Each row is a point. Each copy is the shape, with its points in the same order, turned, moved and blurred by noise. Some copies are also mirrored. Which?

Shape, 5 rows:
[[-0.9 -6.4]
 [ 1.1 -0.5]
 [-0.3  3.8]
 [ 4.5 -3.5]
 [-1.6  8.9]]
Copy 1 (5 x 2):
[[-4.7 -5.1]
 [ 0.6 -1.5]
 [ 2.0  1.6]
 [ 1.4 -6.8]
 [ 4.4  7.4]]
Copy 1 is: only turned
Copy 2:
[[-6.4  4.2]
 [-1.0  1.1]
 [ 1.2 -3.1]
 [-0.9  5.7]
 [ 3.0 -7.7]]
Copy 2 is: mirrored
Copy 3 (5 x 2):
[[  3.9  -1.0]
 [ -2.0  -0.8]
 [ -5.6   2.4]
 [ -1.1  -5.0]
 [-10.2   5.4]]
Copy 3 is: mirrored
Copy 4, 5 rows:
[[ 7.8  2.7]
 [ 2.8 -0.6]
 [-2.1 -0.6]
 [ 6.5 -3.4]
 [-7.1 -0.2]]
Copy 4 is: mirrored

Shape, 6 rows:
[[ 5.3  2.9]
 [-1.5  3.1]
 [ 7.1 -1.6]
 [-6.9 -1.8]
 [ 4.2  2.2]
 [ 0.7  4.5]]
Copy 1, 6 rows:
[[ 1.8  7.4]
 [-2.8  1.1]
 [ 6.3  6.0]
 [-1.7 -6.4]
 [ 2.3  5.2]
 [-1.9  3.2]]
Copy 1 is: only turned
Copy 2 (6 x 2):
[[ 4.1  2.7]
 [ 1.0 -2.9]
 [ 1.8  6.8]
 [-7.0 -4.2]
 [ 3.4  2.1]
 [ 2.8 -2.2]]
Copy 2 is: mirrored
Copy 3:
[[ 7.5  1.7]
 [ 1.2  3.7]
 [ 8.6 -3.0]
 [-5.3  0.1]
 [ 6.5  1.4]
 [ 4.4  4.4]]
Copy 3 is: only turned
Copy 4:
[[ 7.9  0.6]
 [ 1.3  5.1]
 [ 7.2 -2.3]
 [-4.6  2.8]
 [ 4.9  1.0]
 [ 4.1  4.4]]
Copy 4 is: only turned

Shape, 6 rows:
[[-2.1 -1.6 11.6]
 [-1.9  3.8 -2.2]
 [-0.8  0.2 -2.2]
 [ 2.1  1.4 -1.3]
 [-2.9  2.5 -7.3]
 [-1.7 -8.4  3.6]]
Copy 1, 6 rows:
[[ 5.2 -2.5  8.4]
 [-3.0  0.8 -2.8]
 [ 0.1 -0.5 -3.9]
 [ 1.4  2.7 -3.3]
 [-4.3 -0.7 -7.6]
 [ 8.1 -6.6 -0.4]]
Copy 1 is: only turned
Copy 2:
[[-8.0  2.0  4.9]
 [ 2.5 -1.2 -3.1]
 [ 1.7 -2.4 -0.2]
 [ 2.7 -1.1  1.7]
 [ 5.6 -5.0 -4.1]
 [-3.8 -6.3  7.8]]
Copy 2 is: only turned
Copy 3 (6 x 3):
[[-6.9  7.6  2.2]
 [ 5.2 -0.6 -0.7]
 [ 1.8 -2.2 -2.3]
 [ 2.5 -0.2 -4.6]
 [ 6.6 -6.0 -1.3]
 [-8.4 -2.2 -1.5]]
Copy 3 is: mirrored
Copy 4 (6 x 3):
[[-8.6 -8.7  2.5]
 [-2.1  4.2  3.2]
 [-0.2  3.2  0.3]
 [ 1.7  1.4  3.1]
 [ 0.7  8.5 -0.1]
 [-1.6 -5.9 -4.3]]
Copy 4 is: only turned

Shape, 10 rows:
[[ 2.9  4.7  2.3  3.6]
 [ 3.8  3.6 -5.0  9.2]
 [-3.4 -1.7 -1.1 -3.2]
 [ 0.3  2.0 -3.1 -1.9]
 [ 1.2  0.8 10.6 -4.7]
 [ 0.7 -1.8 -6.1 -2.0]
 [-5.2 -0.5 -5.5  3.3]
 [ 1.1  0.7 -2.8  1.0]
 [ 3.9 -3.9 -5.0  3.2]
 [-0.5  6.3 -2.4  6.3]]
Copy 1, 10 rows:
[[  3.3  -2.3  -1.7   4.9]
 [ -0.5 -10.0  -5.4   3.5]
 [ -1.7   2.9  -0.4  -4.5]
 [  1.5  -0.6  -3.1  -3.4]
 [  5.7   6.7   6.2   2.9]
 [ -0.2  -3.1  -1.9  -6.8]
 [ -6.4  -1.9  -4.9  -2.5]
 [  0.1  -3.0  -2.0  -1.9]
 [ -1.5  -7.8   0.7  -3.4]
 [ -0.4  -3.6  -7.1   4.3]]
Copy 1 is: only turned
Copy 2 (10 x 4):
[[ 2.4  6.3  4.2  3.8]
 [ 4.0 13.2 -1.2  5.1]
 [-1.3 -1.0 -3.6 -1.7]
 [-0.2  5.1 -0.4 -2.3]
 [ 2.9 -5.0  7.7 -0.4]
 [ 1.7  5.4 -5.8 -4.0]
 [-0.9  5.0 -7.1  2.7]
 [ 2.4  6.0 -1.3  0.2]
 [ 6.9  7.0 -5.0 -0.9]
 [-1.2 10.2  0.9  6.0]]
Copy 2 is: only turned

Shape, 10 rows:
[[-3.9  2.4  3.5 -5.2 -4.1 -2.4]
 [-3.4 -1.8  0.1 -6.4  3.5 -1.7]
 [ 0.7  4.1 -1.8  2.4  4.8  5.1]
 [ 3.3 -3.9 -2.4  6.0  7.6 -7.1]
 [-9.2 -1.3  1.5  2.1  2.4 -1.3]
 [-0.8 12.5 -7.0 -3.3 -3.0 -3.8]
 [ 2.0  0.1  2.2  7.3  2.0 -4.2]
 [ 0.9 -1.1 -3.7 -0.6 -4.3 -0.8]
 [ 4.9  5.7 -2.7  0.9 -1.1 -3.2]
 [-2.9 -6.5 -0.7 -7.4 -2.0  1.3]]
Copy 1 (10 x 6):
[[-1.7  7.5  6.5 -1.8 -1.5  0.1]
 [-3.9 -0.3  6.7 -2.8  2.7 -0.9]
 [ 4.1 -1.4 -1.0 -3.3  4.5  6.2]
 [-3.8 -7.4 -2.8  7.7  2.4  1.9]
 [-5.3  5.0 -0.1 -0.5  7.4  0.4]
 [-3.2  3.6  0.3 -7.1 -8.4 10.0]
 [ 0.0  0.5 -2.4  7.6  1.5  3.2]
 [ 0.4  1.5 -1.2 -2.1 -3.5 -2.2]
 [ 1.8 -0.2 -0.3  0.5 -5.6  5.9]
 [-1.0  1.0  5.7 -4.6  1.1 -7.7]]
Copy 1 is: mirrored
Copy 2:
[[-1.9  1.7  3.9 -5.4  2.0 -2.1]
 [-0.3 -0.1 -3.7 -4.2  6.2  0.0]
 [ 7.3  1.0 -2.3  2.7 -2.9  4.0]
 [ 8.2 -8.9 -2.9  6.7  8.8 -4.9]
 [-1.9  0.5  0.0  3.8  6.8  3.1]
 [ 6.3  9.9  3.5  0.2 -2.1 -7.7]
 [ 5.7 -6.9  3.4  5.3  3.0 -0.7]
 [-0.9 -2.0 -2.2  0.8 -2.9 -5.3]
 [ 7.7 -1.2  1.6  0.3 -2.1 -6.5]
 [-6.1 -2.0 -6.4 -6.2  1.1 -0.5]]
Copy 2 is: only turned
Copy 3, 10 rows:
[[  1.1   2.8   4.9  -3.6  -5.4  -1.8]
 [  1.4   4.3  -1.7   2.4  -4.0  -3.6]
 [  4.6   3.8  -2.0  -1.1   7.7  -0.1]
 [ -1.4   0.8   3.1   9.9   8.1  -6.0]
 [ -5.2   4.6   1.0   2.2  -0.1   3.1]
 [  0.4   7.6   3.5 -10.9   3.6 -10.2]
 [  0.1  -0.2   7.2   4.2   7.1  -1.4]
 [ -0.2  -3.2   0.9  -2.8   1.1  -5.4]
 [  3.3   1.5   4.8  -3.2   5.8  -7.6]
 [  0.6  -2.2  -3.8   0.8  -7.1  -3.0]]
Copy 3 is: mirrored
Copy 4:
[[ 1.3  6.8  4.4 -3.1 -2.3 -0.7]
 [-2.6  2.9  1.2 -3.3  5.6 -1.4]
 [-0.1 -0.2 -5.0  4.6  2.8  4.6]
 [ 0.0 -6.2 -0.8  5.9  7.7 -8.2]
 [-3.4  3.7  6.4  4.4  5.9  0.8]
 [-2.3  8.3 -6.5  2.9 -7.6 -3.8]
 [ 4.1 -2.9  1.9  6.2  2.7 -4.2]
 [-2.7 -2.1  1.1 -0.4 -3.7 -2.9]
 [ 2.9 -0.5 -3.8  2.8 -3.2 -4.4]
 [-4.5 -0.1  4.9 -7.5  2.2  0.1]]
Copy 4 is: only turned

Shape (12 x 6):
[[ -3.1   6.1  -0.7   1.9   5.4   1.5]
 [  5.0  -3.0  -5.6  -5.6 -14.8  -4.8]
 [ -1.8   3.2  -7.2  -6.0   3.4  -0.8]
 [  3.2   0.0  -0.7   6.8   9.2  -1.2]
 [  1.2   3.3   0.6  -5.0   0.0  -0.3]
 [  1.4   3.2  -4.5   2.3  -3.7  -2.1]
 [  2.5   0.3  -4.7   3.3   0.7   2.3]
 [  1.3  -2.7  -7.0   4.4   3.4   1.8]
 [ -5.6   1.7  -4.0   0.7  -3.0   1.5]
 [  2.9  -3.3  -7.0   1.6  -0.3   5.8]
 [ -5.2   0.4   1.5  -3.2  -4.6  -3.2]
 [  3.4   2.5   4.7   1.1   4.0   0.8]]
Copy 1, 12 rows:
[[ 3.0  1.8 -3.9 -0.8  0.9 -6.7]
 [-7.1  8.1  3.1  5.9 -8.0 12.2]
 [-4.0  6.1 -8.6  1.2 -2.6 -3.8]
 [ 0.1 -0.3 -1.1  4.4  9.7 -5.2]
 [-5.1  3.8 -0.4 -1.9 -3.0 -2.3]
 [ 1.9  6.0 -0.3  4.1 -1.0  2.6]
 [ 1.2  1.7 -3.8  2.3  3.0  2.2]
 [ 0.6  1.0 -6.7  4.7  4.9  2.8]
 [ 2.1 -0.3 -4.7  3.0 -4.9 -0.2]
 [-0.2  0.7 -6.9  1.6  3.1  7.0]
 [-3.9 -1.0  1.8  2.4 -7.7 -1.9]
 [-2.0 -0.2  3.0 -3.4  4.6 -3.2]]
Copy 1 is: mirrored
Copy 2 (12 x 6):
[[ -1.3   7.2  -4.8  -2.4   3.7   4.9]
 [  8.7  -6.8   1.2   3.1 -13.7   0.1]
 [  0.7   1.0  -3.9  -6.8  -3.0   9.2]
 [  0.4   1.0  -3.3  -2.2  10.6   3.1]
 [  3.0   4.0   1.5  -4.0  -2.5   3.7]
 [  4.9   1.0  -4.4   2.6  -3.4   2.7]
 [  2.4  -1.2  -2.4   2.5   1.8   5.8]
 [ -0.4  -3.8  -3.5   2.1   4.4   6.9]
 [ -2.3   2.8  -4.6   2.2  -4.3   5.0]
 [  0.4  -3.4   0.0   4.1   0.9   9.1]
 [ -1.8   3.2  -1.0  -1.7  -7.2  -1.1]
 [  2.1   5.2   2.8  -1.8   5.0   0.7]]
Copy 2 is: only turned
Copy 3:
[[ -5.4   3.1   2.2   1.3   3.4  -5.1]
 [  9.1   4.3  -8.1 -11.6  -5.2   2.9]
 [  2.5   4.6   0.0  -5.7   8.5  -4.6]
 [  1.5   2.6   0.0  11.2   2.1  -6.7]
 [  0.8   3.3  -1.0  -5.0  -0.6  -6.5]
 [  1.3   6.5  -2.8  -1.2  -0.7   1.1]
 [  1.0   3.7  -4.8   2.3   3.3  -1.6]
 [  3.7   1.4  -5.1   4.5   5.3  -1.3]
 [ -2.2   0.8  -0.8  -4.1   3.4   3.3]
 [  2.3  -1.2  -9.4   1.1   4.0  -1.3]
 [  0.5  -0.5   2.7  -6.5  -1.3  -0.6]
 [ -2.5   1.6  -1.5   2.3  -2.1  -8.7]]
Copy 3 is: mirrored
Copy 4 (12 x 6):
[[ -2.7   6.1  -2.6  -2.7   1.5  -4.0]
 [ -4.2 -12.2  -6.8   9.3 -11.6  -2.0]
 [ -9.8   4.6  -1.8   0.8  -6.3  -4.8]
 [  2.7   7.6   5.6   1.9  -0.2   0.3]
 [ -2.4   0.1  -3.0  -2.1  -6.5  -5.3]
 [ -2.2  -0.7  -4.1   6.1  -1.6  -3.2]
 [ -1.4   3.4  -2.3   4.2  -2.8   2.0]
 [ -3.4   4.6   0.6   5.2  -2.2   4.3]
 [ -7.1  -1.2  -4.7   0.7   0.6  -0.5]
 [ -3.3   3.3  -3.8   4.5  -5.7   6.6]
 [ -5.5  -6.8  -2.4  -2.2  -1.8  -4.5]
 [  4.2   3.1   0.0  -3.0  -3.2  -2.9]]
Copy 4 is: mirrored

Shape:
[[ 0.7  3.5 -1.9 -7.1 -3.3  0.2  0.3  5.0]
 [-0.7  1.1 -2.3  3.4  6.5  0.1  1.1  5.2]
 [-5.0 -0.9 -4.0  2.2 -1.5  0.5  3.4  0.1]
 [ 3.4  6.1  3.4  3.7 -4.7  3.5  3.8  0.1]
 [-4.9  1.0  0.3 -5.9  5.1 -4.5  3.8  1.9]
 [-2.8  1.7  0.4  4.8 -1.8 -1.1 -4.6 -1.0]
 [ 0.1 -1.5  0.1 11.6 -3.7  4.0  6.7  7.4]
 [ 1.4  5.9 -0.8 -6.1  2.2 -0.1 -4.8  2.1]
 [-1.6 -3.7  7.3 -4.4 -5.3  2.2  6.3  3.1]
 [10.6 -0.7 -4.8  0.3 -3.3  3.9 -6.4 -1.3]
 [-4.2 -1.3 -1.0  5.9 -1.3  4.4  2.3  3.1]
 [ 0.1 -2.6  9.6  4.7 -5.0 -4.6  5.0  3.4]
 [-5.5  4.6  6.8  1.9 -0.5 -1.6 -5.5 -4.5]]
Copy 1:
[[-0.4  6.5 -3.3 -0.6  2.0  0.4 -3.1  4.7]
 [-5.2 -3.3  3.1  2.2  3.4  5.1 -7.3  4.0]
 [-3.2 -3.2  1.6  3.1 -0.1 -4.7 -4.3  3.3]
 [-2.4  0.7 -6.5  6.4  2.6  0.2 -7.0 -4.4]
 [-7.1  3.0  4.4 -5.1  3.8 -0.7 -3.9  2.5]
 [ 3.0 -5.7  0.1  0.0 -0.2 -0.1 -7.2 -1.7]
 [-8.3 -8.0 -6.7  9.4 -3.0  2.3 -6.9  2.2]
 [ 3.5  5.5  1.3 -1.6  4.9  3.9 -5.4  1.6]
 [-8.0  3.0 -5.7 -0.7 -4.1 -0.3  1.8 -2.8]
 [ 8.4 -1.1 -2.9  7.6  5.9  4.9  2.9  1.4]
 [-4.1 -4.2  0.0  5.6 -3.4  0.3 -5.8  1.8]
 [-7.0 -6.2 -9.3 -3.1 -0.5  0.7 -2.4 -4.6]
 [ 2.5 -2.0  1.6 -4.4 -0.2 -1.5 -8.4 -8.3]]
Copy 1 is: mirrored
Copy 2 (13 x 8):
[[ -4.2  -0.5  -3.6  -0.6  -7.4  -8.5   2.4   1.6]
 [ -1.5  -2.3  -4.7  -0.7  -0.4  -2.6  -7.4  -0.1]
 [ -4.1  -1.0   4.2   2.0  -2.0  -3.8  -3.6  -2.7]
 [ -2.6   0.0  -5.2   8.2  -5.9   2.4   3.0  -2.4]
 [ -8.4   3.1  -2.1  -2.1   1.4  -7.5  -2.3   4.9]
 [  0.0   2.6   0.9  -2.3  -4.1   2.8  -0.1  -2.2]
 [ -1.5  -4.5  -3.8   6.7  -1.6  -0.7  -3.7 -12.8]
 [ -2.0   0.7  -4.4  -3.8  -7.5  -3.0   0.3   6.4]
 [ -9.3  -2.2  -2.8   2.7   1.5  -6.1   8.2  -4.8]
 [  9.9  -5.2  -1.0   0.5  -7.3  -2.5   5.3   1.9]
 [ -4.1  -4.1   1.5   2.5  -1.9   0.5  -3.4  -5.9]
 [ -3.9   4.8  -6.1   2.5   3.8  -1.5   5.1  -9.6]
 [ -4.4   5.9   0.1  -3.9  -2.6   7.2   2.9   0.4]]
Copy 2 is: mirrored
